Rows are points. Any point is a mix of the corners, with weights that add up to 1. It lies inside the corners' shape when no weight is negative. Say inside or outside, and name the corners with a negative weight.

Corners:
(1): [-47  81 -33]
(2): [ 27 -87 -38]
(3): [-33 -28  -1]
(4): [-31  22  50]
Points:
[-14 -23 -29] => outside (4)
[-18  -8  20] => inside
[-53  80  -5] => outside (2)
[ -2 -28 -26] => inside
[  7 -65  -3] => outside (1)
[-22  10   7] => inside
[ -2 -16 -28] => outside (3)
[-22 -40   3] => outside (1)
[-26 -29  15] => outside (1)

Corners:
(1): [-37  22   1 -16  58  54]
(2): [ 51  37 -57 -14  27  -9]
(3): [-64   2  33  67 -27  73]
(4): [-92  44  43  53   2 -10]
(5): [ 63 -35  21 -28   7 -33]
(6): [-33 -18 -42  15  67  53]
(7): [ 24 -32  11 -41 -76 -35]
Points:
[-39  16  28  24   5 -10] => inside
[  2  -6   3  -5  -8 -21] => outside (1, 3)
[-48  19  28  24  -5  -9] => inside
[-40  16  -3  32  -8  13] => outside (1, 5)
[-25  -2 -20  18  34  39] => inside
[-58  12  53  24 -21   6] => outside (2, 6)
[-45  43  10  30 -11  20] => outside (5, 6)

Corners:
(1): [ 47  -8  32  -5 -68   5  -7  20  16]
(2): [ -6 -46  34  44 -22  23 -28  -9  27]
(3): [-27  98 -59  69  59 -26  -2  20  17]
(4): [-33  56 -18   8  64 -43  -5  -5  34]
(5): [-37  -9  73  51 -58  67   5  17  36]
(6): [ -2 -62 -33 -55 -32  42  34  10 -14]
(7): [  0  82 -58   4  82  20 -32 -27  63]
(8): [  5 -39 -15 -11 -62   4  12 -64   8]
(9): [ 25  26 -12  57  61  -1  22  -2  60]
(10): [ 31 -28  15   0 -48  73  33 -17 -62]
Points:
[ 15 -42   5 -23 -33  32 -11 -26  -2] => outside (3, 5, 9)
[-12  14 -24   8   9  33  18 -25  14] => outside (1, 2)
[ 10 -56  -8 -28 -32  42  -1 -16  43] => outside (3, 4, 10)
[ -3  57  -1   5 -18  -1 -18  -7  12] => outside (2, 6, 9)
[-7 23  9 23 -3 11 -9 -8 20] => outside (6, 9)

Corners:
(1): [ 43  -1 -41 -29 -18  47  10 -42  10  45  32  13]
(2): [-30   8  20  17 -21  17 -18   3 -49 -20  -6  16]
(3): [ 40 -14  -4 -31 -13  27  16 -46 -28 -16  12   7]
(4): [ 61 -45 -46  11  21  43 -11 -31  22 -20  14 -40]
(5): [-35  -9  11 -16  12 -23 -17  -4  -2 -34 -31  55]
(6): [-39  55  58 -15 -14 -36  33 117  12   9 -66 -70]
(7): [-51 -13  23  39 -33 -14  48 -17 -16 -29 -24  -2]
(8): [  9 -48 -41 -15  23  23  26  -6 -18   1  -1   7]
(9): [ 26 -31 -40 -40 -37  34   8  -4  12  -4  52  13]
(10): [ 58 -87  -6  18   2  46  13 -35  10  -2  41  26]
(11): [ -4   4   2  13  -9 -51 -14 -11 -48  11   8  -5]
(12): [-32 -26  34 -24 -19 -15  -4 -21 -15   9 -20 -19]
(13): [-121   92   70  -60   68  -54   47   86   10  -17  -45  -25]
Points:
[-23  -4  15  -6  -4 -12   9   9 -16 -14 -13  -3] => outside (1)
[ -3  37   3   2 -14   2   6  19  -6  -5  -1 -31] => outside (5, 8, 10, 12)
[-15  -5   7 -18   3   6  13   6  -3  -8  -8  -8] => outside (11)
[  4 -13 -20 -25   3  29  17 -27  -9 -14   3   5] => outside (6, 10, 11)

Corners:
(1): [  5 -26  -6  10  31 -25  21  17  -3  -4 -17  15  88  21   4  -3 -26  -3
  28 -17]
(2): [ 15  27  11  17 -10  19   0 -13  15  -3   3  22   0  36 -20  37  60  -5
 -10   3]
(3): [ -5   2   1   5   6 -13  30  -8 -21  -6 -19  -6 -20  19 -14  -9  11 -17
 -14  14]
(4): [ 16 -37   4  -8  41 -23 -13 -21 -11 -13  17  26 -12  20   6 -23  -5   0
   3  19]
(5): [-35   5  -4   9  13  -9  -8 -12  -6  -9  -7  31  12 -23  -8   3 -16  47
 -10  -6]
(6): [ -1  13   9 -13   8 -11  44  19   3  -8  20  17  17  22 -15  -2   1  -9
  15   8]
(7): [-15  10   7  12  26  -7   3  -9  -9  12 -13  13   0 -27  -5   2  -5   3
  12  14]
(8): [ -7  10 -14 -15  10  -6  -3  12   4   4  -1  25  21  28 -25 -11   0   5
 -45  -1]
(9): [  3  15   4  -3   2   1  29  -2  18   6   0   2  -1  22  -3  -5  67 -10
   5  16]
(10): [ 17  37  -4  23  16  11  27 -23  35  -7   7   0  16  31 -14   2   2 -14
  -3 -33]
(11): [ 17 -33  -5  -6  30  27   7  21  -5   5  -6 -47  10   3   7 -21  -6   0
 -12  -3]
(12): [  3  25   0   8  16  42   2  -9  -3  -1  -8  23 121 -13 -34 -26 -17  12
  31 -68]
(13): [-25  18 -15   1  13  -8   5  33 -20 -26 -27   2   5 -36 -16  -1   4   4
  18   9]
(14): [ -1  23  19  19   2  39  -1  24 -22   1 -12 -20  10 -11  -7 -28  15  13
 -60  30]
(15): [  2  19   8  -8  18 -13  13 -12 -23 -24 -10 -39 -21 -69  -5 -11   2 -25
 -12  16]
(16): [ -7  31   3  16 -60   7   0 -18  75 -19  -7  19   1  23 -26  19  17  -4
  -2  -3]
(17): [ -2 -24  24  11  15  -1  21  15  -3   0 -15  35   6  27   1   8  20  -2
   2 -10]
(18): [-10   8 -25   2 -17  49   0  24  12 -18   3  20 -27 -44  33   2  30 -11
  11  28]
(19): [ -7  -2   3 -45  40 -13 -12 -19 -20  -7   4 -11 -23 -15  57 -16  -7  -2
  22  12]
(20): [ 28  25   4  -9 -47   1  -9 -14  29  10   5  18   0   5  14   2  24   1
  15 -16]
(21): [  2   7   7  -3  24 -17  -8 -27   0 -15  49  -8   8  16 -15  -8  -8 -19
  14 -22]
Points:
[ -5  15   5  -5   7 -17   4 -13   7 -10   8   3 -27   6  -6  -8   5  -5
 -15  11] => outside (1, 2, 11, 12, 18)
[ -8  20   2   9 -16   1  19   6  13  -8 -19  12 -18  -3   2  14  27  -4
   1  19] => outside (4, 8, 11, 12, 21)
[-2 13  2 -1  4  2  3 -4  3 -7  0  7  0 -2 -5 -4 10 -1 -1  1] => outside (1)
[ 15  15   5   2  -3   5  20  20 -20 -10   2  24  27  -3 -22  -6  41 -26
  -2   8] => outside (5, 7, 10, 11, 16, 19)
[ 0  7  2  1 12  3  3 -2  2 -7  0  6  9 -6 -2 -3  7  1  1  0] => outside (3)
[  7   2  -1  -2  28   3   2 -11  -8  -3  11  -2  20   0   1 -12 -13   0
  -1 -10] => outside (9, 13, 16, 17)
[  4   9   2   3  12   7   7  -5   3  -5   1   2  19   1  -8  -7   4  -3
   2 -10] => inside
[-16  -4   8  -6   8 -19  12  -1 -21 -12 -16  10 -45 -19  15   2  22  -6
 -22  54] => outside (10, 11, 12, 13, 20, 21)
[  4  -1   5  -5   5   1   6  -6   6  -2   7  -4 -17   2   6 -11   5  -3
 -11  10] => outside (1, 2, 12, 13)

Corners:
(1): [ -9  25 -41  -7 -33  24  -7  10 -15 -17 -20  46 -61  26  31 -43 -28 -14
 -11 -22]
(2): [ -2 -35 -35  -6 -71  -7 -33  45  77 -21  13  65 -65  32  48 -61  41   6
  11 -47]
(3): [ 44   9 -39  30 -12 -56 -67   8 -51 -12   9 -42   9  -5   0   3 -54   4
 -66 -12]
(4): [ -63  -64  -43    5   51   27   38   28   28   -5 -121   77  -36   45
   57 -106   78   38    3  -61]
(5): [ 62  11 -31 -71  10   6 -48 -12 -27  48  37 -12 -25  13 -20 -21 -46  20
 -57  -7]
(6): [ 62 -36  20  50  10 -16 -56  38 -21  30  67 -11   2 -24  49  41 -45  10
 -26  11]
(7): [ 43  -3 -49 -54  48 -42 -14   2  38 -35 -20   3 -43   2 -20 -34 -40 -30
 -30 -36]
(8): [ 13  63  -9  44 -35  25 -35 -11  64 -14  17  57 -18 -16 -39 -14   4  16
  41 -11]
(9): [ 75  25 -20 -73 -12 -27   5  -3 -17 -57  19  34  26  22   2 -12 -24  43
  49  30]
(10): [ 43  82   3  27  47 -29 -39 -33 -15  35   9 -33  22  -3  44   0  -9  22
  21  36]
(11): [ 47  44  27  34  18  49 -63 -26 -33  31 -37  13  38 -81  32 -53 -42  48
 -37  50]
(12): [ 26  22   1 -41  15  20  25   7 -49 -47  -5  37 -34 -34  55   0  23  11
 -48  32]
(13): [  1  -2 -28 -27  34  12 -33 -55   8  55  -6  -6  35  -6  32 -54  56 -18
   6 -35]
(14): [-34   7  16 -27   5  51  54   0  39 -47 -78  12  27  16  28 -46  76  -4
  25  32]
(15): [ 13 -35  42 -59 -27  53 -43  11  -6   9 -64  56 -59  10  -3 -31  68  53
  11 -71]
(16): [-33 -13 -33   8 -27  25 -46 -47 -16  44 -13 -35 -20 -42  61   4  28  32
  15 -43]
(17): [ -6  88 -60 -20  -9  50 -86 -12  12  54  52 -36   5  36  -9  63 -28 -28
  34  25]
(18): [  8  14  11  -6   0 -66 -31 -20   1 -27  14 -23  56  13   7  42 -30  26
 -41  28]
(19): [-37  30 -10 -23  45  19   4 -14 -23 -25  -2 -14   6 -19  -6 -80  -5  -6
  -3  37]
(20): [-49 -16 -34 -35 -43  -8  35  15  19 -50 -13  65 -52   6   9 -25  35 -26
  44  48]
(21): [-38 -13 -21 -12  44  99 -21 -26 -40   3 -21 -35 -59  26  79  11  27 -17
  -9  45]
Points:
[ 16   6 -10  -3  -2  12 -35  -2  -6   3 -16  13 -10  -8  23 -28  -1  19
 -14  -3] => inside
[ 18   4 -18 -17  -3   4 -28   3   8   2   1  11 -14  17  25  -7   9  13
  -2 -15] => outside (11, 19, 20)
[ -1   9 -21 -26  13  25 -25 -12 -15   7  -9  -5  -5   3  21 -13   4  -1
  -4   8] => outside (2, 8, 10)
[ -6   8 -20  13   7  14 -20   6   6   0 -11  14 -19  -2  30 -23  -1   7
 -10   9] => outside (9, 13, 15)

Corners:
(1): [-12  30 -31 -26  38 -18 -18 -22 -19  -4 -15  -6  -2 -25 -17   9 -38 -27
  40 -23]
(2): [ 61   9  16 -43  43 -55  28 -11  50  12   7  45   4 -19 -12 -59  -9  -1
  17 -17]
(3): [ 27 -28  27  24  32  52 -37  37 -26 -49 -54 -10   5 -38  13 -32   2 -39
  34  12]
(4): [ 70   0 -27  10  -7  20 -39  59  24  17   7   3  14 -20  -9 -17 -74 -40
 -32 -26]
(5): [ 16 -35   2   5 -22 -72   3 -15  -5  67  60 -17  -2  -7  37  -6   2 -13
 -31 -11]
(6): [ -3   8   8  15  14   2  55  16  27   9  38 -25 -26 -53  16  16 -22 -41
   6 -13]
(7): [ 96 -13 -40  10  19   8  42   0  -7  -4  -2  42 -28  39  13 -27  -7  26
  26  24]
(8): [  5 -27  -9 -13  31  71 -30  -7   3 -64  11  16 -10 -28 -35  10  -4 -14
 -39 -10]
(9): [  3  12 -35  16  -6 -33  21  -6 -38 -17 -10 -30  33 -14 -48  17   6  16
   6  -1]
(10): [-48  36 -47  43  31  36  10  -6 -30 -39 -12 -61  -1  30   3  53   3  27
 -11  29]
(11): [  2 -54 -18   9  -4  26   8  13   6  16 -54   0 -19 -42  94 -30  45  25
  20  12]
(12): [ -1 -27  -5  49  -1   1  20   0 -51 -14  14   5  11 -16  47 -24   3  45
  19   3]
(13): [-14 -25   3   8 -27  85  27  -2 -39  11  30 -19  21   9  -6   2  13  14
 -48  -6]
(14): [-11   2  -4   0   5  29  21 -23  17  11  -6  40  56 -43  11 -21   2 -21
  93  26]
(15): [ -8  20 -12 -38  18  16 -56 -25   1  11  24 -10  12 -57  -3 -36   0 -37
   3 -26]
(16): [-53 -44   4  45 -15 121  23 -24 -75 -17  10 -47  10  35  21  32  58   5
  22 -52]
(17): [-50  14 -42 -12 -62 -41  -9  -6  13  40  10 -23  -3  26  22   7  21  40
  34   9]
(18): [-69  41 -11   9 -13 -52  26   5 -11   7  44 -12  36 -53   4  57  34 -52
  -9 -14]
(19): [  4  -4  -8   2 -20 -17  35  -6  56  40   5  -1 -44 -27  16 -51 -13 -59
 -28 -13]
(20): [ 54  55  31  84 -12  -8  -8 -15 -21 -52 -52  -8  12   8  68  19 -14  23
  54  36]
(21): [-28 -28  36  44   3  30 -16  10 -11   3 -18 -14 -14 -42 -12  13  42  16
  -6 -16]
Points:
[  6  -5  -9   9   4  22  -1   4  -5   2   5  -6   0 -16  13  -5  -5 -11
   3 -10] => outside (9)
[ -8   3 -10  11  -4  -6  15  -3   0   6   7  -8   5 -23   5  -1   5 -18
   2  -6] => inside
[-11 -16  12  22 -15   3  25  -4  -7  18   2  -4   6 -27  35 -13  33  -3
  28  -4] => outside (1, 4, 8, 10)
[  8   5   0  -2   3  -4  -8   4  17   5  -8  14  -2 -43  22 -22  -1 -16
  18   0] => outside (5, 9, 10, 16)
[ -4  -4 -23 -32   9 -17  36 -27  14  22  36   5  -4  -8  -1 -11  10  -7
  -1 -11] => outside (3, 4, 12, 20, 21)
[-33 -16  14  32 -23   3  18   1  10  26  25 -16   0 -21  26  18  22   4
 -22 -10] => outside (1, 3, 7, 9, 15)
[ 13  -6  -2   6   8   5   7   3   5  -7  -4  13   2 -34   8 -19  -2  -4
  15   1] => outside (5, 10, 16)
[-12   0   9  24   2  38  10  17  13 -20 -29 -11   5 -29   7   4  16 -20
  14   7] => outside (1, 5, 7, 12, 15)
[-16 -14   0  15  -3  37 -11  -4 -13  -5  -7 -11   8 -17  24  -1  14  -5
   8 -12] => outside (6, 7, 9)

Corners:
(1): [ -46   90  -30   15   35   57   -6  -58  -46   -1  -25   16   38   -2
   19 -112  -72   50   35   21]
(2): [-83  39  36  59  11  28 -21 -83  13  62  23 -17  13 -30   7 -63 -87  17
 -15  16]
(3): [-18  36  32  47   0  68  -4 -76  42  43  -6  51  58  -8  -3   4  -9  -6
 -10 -31]
(4): [-56 -41  11  20   8 -44 -68  70 -55   4 -64  10 -23  12  33 -15  47  37
   0  29]
(5): [ 23 -72 -11 -54 -14 -14 -33 -15 -15  16 -61 -11   7  -7  24  89  89  29
 -24  29]
(6): [-21 -50   5   9 -20 -59  35  35 -33  24 -59  45   8 -62  64  63  73  94
 -55 -24]
(7): [-49  54 -24  23  -5  27  24 -28  25   0   3  -4  66  33  37 -31 -29  18
 -18 -32]
(8): [ 45 -69 -13 -71  56  -4  18   9  44 -29  53 -20 -11  53 -36   9  50 -66
 -13  20]
(9): [-30  62  29   2  20  41 -20 -21   6  69  30  57  37 -46   0 -74 -83  16
 -49 -33]
(10): [  8 -27  15 -23  82 -42  -1 -29   1 -48  27 -70  -5   6  12 -29  52 -64
 -23 -17]
(11): [ 40 -13  28 -34  28 -48 -12   9  40 -33 -25 -51  17  -4   9 -24  -6 -38
   4  24]
(12): [-39  31  -9  10 -21  57   5 -80  -2  36  29  21  45   0  62 -58 -83  -3
   6 -51]
(13): [ 65  31 -17   4 -10 -25 -13 -19   7 -99  68 -17   0  23   6  14  33 -26
  -1 -30]
(14): [-40 -65  14 -27 -29 -70 -12  23  26  29 -73  14 -45   3 102  40  81  55
 -39  29]
(15): [-32  71 -34  32 -24  25  21 -26 -16  69 -21  33  57 -34  34 -34 -46 -11
 -53 -10]
(16): [ 84   5 -13  -1  27  51  20  16  38  10  67 -68  -1  17 -10 -26  31 -30
  28  -7]
(17): [ 35   0 -48 -46  70 -28 -23  21  44 -19   1  -5   7 -22  25  -7  45   7
   5  28]
(18): [  3 -28   2 -19   1  -1  15  90  -2  56 -89   9 -11 -29  21  78  47  -8
  -9 -37]
(19): [ 87 -45  16 -61  70 -59  26   5  18 -22  44 -12  -5  38  -9  14  11   4
  17 -37]
(20): [ 46 -40  91 -12  70 -20  12  38   2 -57  34 -43  18  41  23  16  51 -66
 -11  21]
(21): [-37  37   6 -37 -22  17   2 -44 -69  57  74  27  40 -43 -20 -41 -38  15
  22 -33]
Points:
[  2 -14   3 -11  14 -16   8   5  -9  -2  -5 -14   7   1  26  -1  21   3
  -9  -7] => outside (3, 9, 17)
[-10  11   7 -10   9   7   0   0  -6  30  -1  11  20 -17  12  -8  -5   1
 -12 -18] => inside
[ -6   0   2   1  10  -1  -4  -4   4  12 -17  -2  14  -5  34  -4  10  11
 -12  -8] => outside (8, 21)
[ 23  -7  -3 -21  31  -4   3  10   3  -3  17 -25  11   2  -3  -9  16 -13
  -5   1] => outside (3, 12, 14)
[-14  27   1   1  26  27 -10 -20  15  10   1   3  33   3   5 -30 -25 -29
 -18  -5] => outside (6, 14, 16, 19, 21)
[ 18 -38  20 -23   8 -29  -6  21 -11  14   2 -18 -10 -10   5  27  41 -15
 -21  -2] => outside (1, 3, 7, 12, 17)
[  0 -15  12 -19  22 -18  17  10  29  34   0  -3  11 -19  21  10  25   3
 -24  -5] => outside (1, 4, 5, 12, 13)

Corners:
(1): [  8  70  51 -26  43  64 -50  27 -42 -15  10 -33 -17  40 -53 -43 -16 -41
  17  14]
(2): [ 31  76 -10  16 -53  74 -13  24  66 -22  -3 -30 -45  36  14  38  78  12
 -14  -6]
(3): [ 18 -19  56   9  96  -9 -33 -32  40 -17 -76 -60  54 -54  37  60  22   0
   1  21]
(4): [  0 -27 -27 -34  57  -8 -30   5 -14  13 -46  33   9  40 -46 -52 -10 -23
  24  11]
(5): [-46  23  11 -11 -52 -24  23 -18 -24 -43 -36 -41 -16 -56  58  27 -63  49
 -11 -26]
(6): [ 31  -8  79  18  17 -10  48  -2 -14 -47 -20   2 -15 -34  31 -72  58 -28
  22 -32]
(7): [-68 -97  23 -63  52 -52 -24 -10 -52 -46  22  38  35   8 -19 -17 -20 -39
  -9 -52]
(8): [-62 -50  20   2 -73 -37 -59 -57 -56 -15  37 -29  52  35 -60 -41 -62 -34
  21 -14]
(9): [-80  52  62 -23  52   8  48 -39 -20  57 -61  39 -30 -54  24  66  -7 -28
  12   6]
(10): [-61  44   9 -58  11  34  51  -8 -40  47  21  25 -24  30   3 -29 -31  60
  55 -31]
(11): [-45 -32  47 -11 -13  20  49   1 -26  36  36  31 -42 -64  28  40 -44  16
   5 -61]
(12): [-55  -7  72 -73   5 -47   9 -35 -63  51  32  17   2 -48  30 -42 -81   2
  34 -76]
(13): [  6  22 -40  -3  -9  52  22 -12  52 -27  63  -2 -44  53 -65  20  44 -46
 -37 -48]
(14): [-35  18  45 -59  37 -18  61  11  29  57  20  52 -17  51  -9  49  -7  11
  49  51]
(15): [ -9 -50 -35  -7   6  47 -77 -46  44  -8  52  -9  37  91 -12 -36 -31  -8
 -14  56]
(16): [-21  -6  21 -23  71 -22 -33 -41 -54  23  -5  27 -59 -18  43 -45  55  58
  -9   9]
(17): [ 14  64 -24  32  16 -36   1 -17 -28  52 -16  16  44  79  16 -74  11   4
  13  36]
(18): [-87 -41 -67 -22  35   3 -73  -4  63  75 -52 -52 -23  39  15 -29   2  50
 -26  72]
(19): [-69  76  -2  20  12  38 -18   2  52 -10 -43 -69  -8 -78  -5  83 -77 -55
  83 -60]
(20): [  7  28 -52  -7  -7 -11  31   9  48  63  20 -40 -10  -1 -27  22  71 -49
   9  65]
(21): [-15  33   5  -9  68   5  43  45  64  12 -18  42  15 -34 -43 -14  29   2
  28  -1]
Points:
[-42  -9  28 -40  17 -11  14 -19 -38  13   2   6 -17  -5  -3 -14 -16   6
  13 -18] => outside (2, 15, 17, 19, 21)
[ 11  34   9   4  31  20 -10  -7  21   9 -39 -22 -11  17  27  -9  32   2
  15  39] => outside (7, 8, 11, 12, 13, 21)
[-30   7   9 -21  15   6   1  -8   8  -1  -4  -5  -8   2 -10   3  -5  -7
  12  -7] => outside (11, 17)
[-10   4   9  -5  22   2 -10  -6  16   8   0  -5  14  20 -15  -5   8 -31
  10   6] => outside (5, 10, 16)
[-14   2  36 -18  19  -8  16 -16 -17   3  11  10   2  -2  10  -7   3  -1
   7 -12] => outside (4, 18, 19)
[-45   1  12 -27  36  -8 -15 -24 -12  13  -8   9   5  14 -13 -11 -26   0
  13  -3] => outside (2, 6, 11, 20)
[-29   8  17 -15  16   0   0  -7  -1  10 -10  -3  -2  -8   8  -3 -12   1
  19  -3] => outside (13)
[-32 -10  17 -17  26 -16   2 -17 -17  13 -14  -5  -2  -1  11 -11   1  -4
  17  18] => outside (2, 12, 13, 21)
[-54   6  27 -40  35 -31   3  -8 -37  20 -14  15  -3  -9  -2 -26 -25  -6
  32 -10] => outside (2, 3, 11, 13, 15)

Corners:
(1): [ -9  20  -8  -8  13  10 -23  14  36  -5  -4 -21  33 -29  -1   5  85  11
  -2 -27]
(2): [ 14 -14   6 -21   6  24  99  23  26  25  23  -9  15  41  40   9  -9  -9
   1  -6]
(3): [  0  -2  84 -12 -11 -15  12  17 -27   1  16  58 -11 107  12  13 -22 -13
   6  70]
(4): [ 11 -57 -14 -27  17  23   5 -32 -13   8  37  -6 -13   7  25  15  -4 -25
  -2  -8]
(5): [  4  24 -16 -10  25   6   4   3 -19 -16  27  -9  26 -21 -16  24 -12 -17
 -52 -23]
(6): [-13  25 -43  73 -29  21 -22  10 -19 -26  42  -1  22 -29  25 -58  14  25
 -50 -16]
(7): [ 14 -44 -18 -22 -15  32   1  34 -24  18 -27  -7   9 -20  16 -30  46   2
 -58  57]
(8): [-68  21  32  37 -26  24 -33  24   2 -10  -7 -16   2  10  86 -33 -20  -8
  -9  24]
(9): [   4 -109  -47  -45  -10   20  -29   -4  -47   12   48   87  -24  -32
  -21  -40   18   15  -26  -19]
(10): [-14   6 -34  13  16  25 -15  11  -9   9  12  16  20   2  10 -12  -8  31
 -13  25]
(11): [ -7  19  21  -1 -31  16 -32   0   2  11  37 -13  29  -6   9 -12   8  -8
 -11 -15]
(12): [-75  15  17  93 -43  -5  80   8 -18 -30  -1 -15  15  60  59  19 -32  41
 -52  37]
(13): [  2 -39 -24  -3 -10 -78 -36   7  13  -9  27   6   0 -16   0 -20  42 -11
 -13  26]
(14): [ 10   1  22 -10 -13  16 -21  11  50  -2  29 -33 -21  23  35  10 -15  -4
  -3  22]
(15): [ -2   3  -3 -27  10  24  62 -51   2 -20 -21 -12   9  -3 -16  -1 -19  22
 -13  18]
(16): [  6 -58 -10   1 -24  16  18  28 -17   3  -5  25  -9  -2  12 -13  13 -10
   6  53]
(17): [-17  12 108 -14  46 -12  -6 -12   9  68   4  -3  -2 -17  42  16 -12   3
  18  -6]
(18): [  4  39  21  61   0  -2  29 -39  81   4  35 -14  55 -20  14   8  -4  -1
 -59 -13]
(19): [ 23 -63   0 -34  23 -18  -3  22 -30 -17 -25  -8  15   8 -25 -10   7  19
   5  17]
(20): [-72 -25 -30  50  24  19 -42  -5 -19   7  42  -1 -11 -41 -21 -41  20  17
   4 -24]
(21): [ -31   -6   -5   29   -3   -2  -10    1  -32   44 -121  -22    2  -15
   -4  -20   12    0   10   -3]
Points:
[ -9 -22  -9  23  -7  -2  17  10  -3   7  15   7   5   1  37 -10 -14   7
 -22   3] => outside (1, 3, 7, 11, 15, 20)
[-13 -16  -1   5   3   7  -2   3  -4   3   6  -1   3  -3  14  -9   8   4
 -14   8] => outside (11)
[-23   8   4  19   0   6   1  -6   4   1  21   0   9   3  15  -3  -4   4
 -20  -4] => outside (7, 16, 19)
[  1  -8  27  -7  10   2  16  -1   7  11  22  -1   4  22  13  12 -14   1
  -9  30] => outside (1, 6, 8, 9, 21)
[-14  -6   6   7  -3  11   7   2  -1  10   6   2   6   3  19  -8   2   0
 -13   6] => outside (19)
[-22 -11   2  25  -6  -4  16  17 -12   4  -2  11  12   6  18 -11   9  12
 -23  16] => outside (4, 11, 14, 15)
[ -7 -28 -44  12 -14  17  -5   7  -9  -4 -12   5  18 -32  -5 -44  30  15
 -17   9] => outside (3, 4, 5, 12, 14, 17)
